Every row gives one point. Each copy is the shape, with its points in the same order, turned, moved and blurred by noise. Some copies are also mirrored. Which?

Shape (6 x 2)
-0.44 -0.06
0.04 0.30
0.35 0.35
0.13 0.19
-0.28 -0.55
-0.38 -0.53
Copy 1 (6 x 2)
0.35 -0.51
-0.11 0.00
-0.20 0.19
0.02 0.02
0.82 -0.28
0.81 -0.39
Copy 1 is: only turned
Copy 2 (6 x 2)
-0.15 0.35
0.30 -0.01
0.47 -0.30
0.30 -0.07
-0.58 0.14
-0.55 0.14
Copy 2 is: only turned
Copy 3 (6 x 2)
0.05 -0.31
-0.41 0.12
-0.47 0.53
-0.28 0.27
0.56 -0.14
0.46 -0.29
Copy 3 is: only turned
Copy 4 (6 x 2)
-0.62 -0.18
-0.28 0.31
0.01 0.42
-0.15 0.23
-0.34 -0.60
-0.44 -0.60
Copy 4 is: only turned

Shape (9 x 4)
-0.37 -0.16 0.06 0.24
0.34 0.34 -0.06 -0.20
-0.14 -0.63 0.02 -0.19
-0.01 0.62 0.47 0.32
0.36 0.94 0.16 -0.16
-0.07 -0.34 -0.77 -0.18
0.00 0.09 -0.71 0.19
0.09 0.03 0.16 0.31
0.37 0.24 -0.42 0.44
Copy 1 (9 x 4)
-0.24 0.04 0.13 -0.26
0.03 -0.28 -0.16 0.58
-0.23 -0.63 -0.22 -0.47
0.00 0.11 0.52 0.45
-0.05 -0.06 0.20 1.08
-0.28 -0.08 -0.82 -0.28
-0.19 0.35 -0.56 0.02
0.03 -0.01 0.11 0.04
0.36 0.45 -0.41 0.26
Copy 1 is: mirrored
Copy 2 (9 x 4)
0.04 0.33 0.02 0.49
0.23 -0.30 -0.17 -0.25
-0.37 -0.10 0.33 0.50
0.53 0.50 -0.12 -0.34
0.74 -0.16 -0.30 -0.62
-0.16 -0.56 -0.36 0.71
0.02 -0.23 -0.65 0.47
-0.03 0.33 -0.11 -0.03
-0.08 -0.03 -0.74 -0.07
Copy 2 is: mirrored

Shape (11 x 6)
0.52 -0.05 -0.16 0.22 0.06 -0.28
0.52 -0.24 -0.38 0.15 0.52 0.66
-0.04 -0.36 -0.40 -0.11 0.50 -0.20
-0.42 0.19 0.26 0.26 -0.76 -0.16
-0.16 -0.07 1.19 -0.17 0.34 -0.19
0.34 -0.30 -0.31 0.27 -0.11 -0.28
0.47 0.17 0.00 -0.01 -0.56 -0.23
-0.16 -0.26 -0.11 -0.03 0.48 -0.22
0.19 -0.19 0.09 0.23 -0.79 -0.24
-0.05 0.01 -0.05 -0.21 -0.16 -0.21
0.01 0.71 -0.05 0.39 0.40 0.65
Copy 1 (11 x 6)
0.11 -0.17 0.74 0.19 0.07 -0.13
0.47 0.31 0.47 -0.17 0.38 0.61
0.48 -0.36 0.22 0.38 -0.21 0.45
0.17 -0.13 -0.28 0.39 0.26 -0.97
-0.85 -0.13 -0.26 0.88 0.31 0.21
0.30 -0.50 0.44 0.19 0.16 -0.23
-0.10 -0.15 0.39 -0.11 -0.07 -0.55
0.22 -0.20 0.14 0.68 0.01 0.30
0.12 -0.48 0.01 -0.08 0.30 -0.78
0.07 -0.19 0.00 0.27 -0.28 -0.33
0.35 0.91 0.23 0.46 0.37 0.07
Copy 1 is: mirrored
Copy 2 (11 x 6)
0.13 0.05 -0.28 0.29 0.22 -0.41
0.31 -0.57 0.04 0.75 0.62 0.04
-0.03 0.16 0.53 0.60 0.33 -0.28
-0.63 -0.02 -0.12 -0.44 -0.43 0.09
-0.02 0.90 -0.14 -0.12 0.33 0.81
-0.13 -0.01 -0.19 0.47 0.03 -0.49
0.18 -0.08 -0.42 -0.09 -0.35 -0.25
-0.13 0.32 0.43 0.40 0.39 -0.12
-0.30 -0.04 -0.47 0.10 -0.55 -0.17
0.01 0.13 0.19 0.05 -0.16 -0.07
0.05 -0.65 0.07 -0.35 0.86 0.18
Copy 2 is: only turned

Shape (13 x 9)
-0.07 0.01 0.26 -1.04 -0.34 -0.41 -0.71 0.17 -0.09
-0.30 -0.28 -0.12 -0.21 0.45 0.13 0.82 0.03 0.16
-0.69 -0.09 0.36 -0.20 -0.04 -0.42 -0.49 -0.41 0.61
0.09 0.03 -0.29 0.01 0.37 -0.41 -0.01 0.02 0.74
-0.08 -0.45 -0.85 -0.32 0.14 -0.08 -0.02 -0.49 0.24
0.10 0.63 0.13 -0.29 0.03 0.10 0.00 0.20 -0.33
0.09 -0.46 0.09 -0.08 0.31 -0.32 -0.29 -0.67 -0.54
0.28 -0.28 0.38 0.03 0.11 0.01 0.15 0.35 -0.52
0.24 -0.33 -0.35 0.00 0.12 0.35 0.11 0.28 0.64
0.09 -0.77 -0.27 -0.29 -0.36 -0.38 -0.37 0.11 -0.79
-0.12 -0.14 -0.27 -0.48 -0.64 -0.43 -0.48 0.27 0.10
-0.14 0.13 0.59 0.07 0.28 0.42 0.20 0.33 0.13
0.41 0.35 0.00 -0.26 -0.29 -0.32 0.09 -0.31 0.64
Copy 1 (13 x 9)
-0.04 -0.04 -0.07 -0.45 0.62 -0.26 0.16 -1.14 0.21
-0.24 0.18 -0.40 0.01 -0.43 0.82 0.28 -0.08 -0.36
0.08 -0.30 -0.04 0.16 -0.14 -0.11 0.99 -0.73 0.22
0.13 0.13 -0.38 -0.37 -0.21 0.00 0.67 0.22 0.33
0.22 -0.20 -1.09 0.05 -0.54 -0.08 0.10 -0.39 -0.02
-0.09 0.30 0.22 -0.01 0.24 0.30 -0.32 -0.28 0.40
0.52 -0.08 -0.11 0.34 -0.17 -0.42 -0.05 -0.40 -0.57
-0.17 -0.10 0.20 -0.12 0.37 0.24 -0.24 0.01 -0.54
-0.39 -0.11 -0.78 -0.11 0.10 0.30 0.32 0.35 0.17
-0.15 -0.54 -0.23 -0.39 0.13 -0.49 -0.53 -0.62 -0.53
-0.15 -0.51 -0.31 -0.69 0.12 -0.17 0.08 -0.72 0.29
-0.46 0.19 0.21 0.26 0.35 0.61 0.38 0.05 0.02
0.57 -0.18 -0.39 -0.31 0.16 0.32 0.33 -0.11 0.52
Copy 1 is: only turned
Copy 2 (13 x 9)
-0.45 -0.30 0.02 0.11 0.92 0.30 -0.19 0.71 0.42
0.32 0.44 0.64 -0.16 -0.59 0.29 0.31 0.03 0.13
0.64 0.31 -0.37 -0.10 0.60 -0.06 0.01 0.54 0.63
0.62 -0.14 -0.28 0.13 -0.16 0.38 0.20 0.61 -0.15
0.11 0.11 -0.39 0.04 -0.16 0.59 0.84 -0.13 0.31
-0.50 0.11 0.10 0.17 -0.17 -0.15 -0.34 0.51 -0.17
-0.09 -0.01 0.02 0.19 0.53 -0.41 0.69 -0.14 0.03
-0.25 -0.31 0.58 0.22 -0.02 -0.43 -0.14 -0.05 0.01
0.42 -0.18 0.00 0.42 -0.43 0.52 -0.24 -0.15 0.04
-0.59 -0.79 0.16 0.18 0.27 -0.16 0.48 -0.12 0.64
-0.19 -0.56 -0.30 0.04 0.37 0.28 -0.10 0.49 0.67
0.41 0.35 0.48 0.30 -0.07 -0.25 -0.58 0.21 -0.06
0.10 -0.14 -0.30 -0.37 0.09 0.33 -0.08 0.49 -0.43
Copy 2 is: only turned
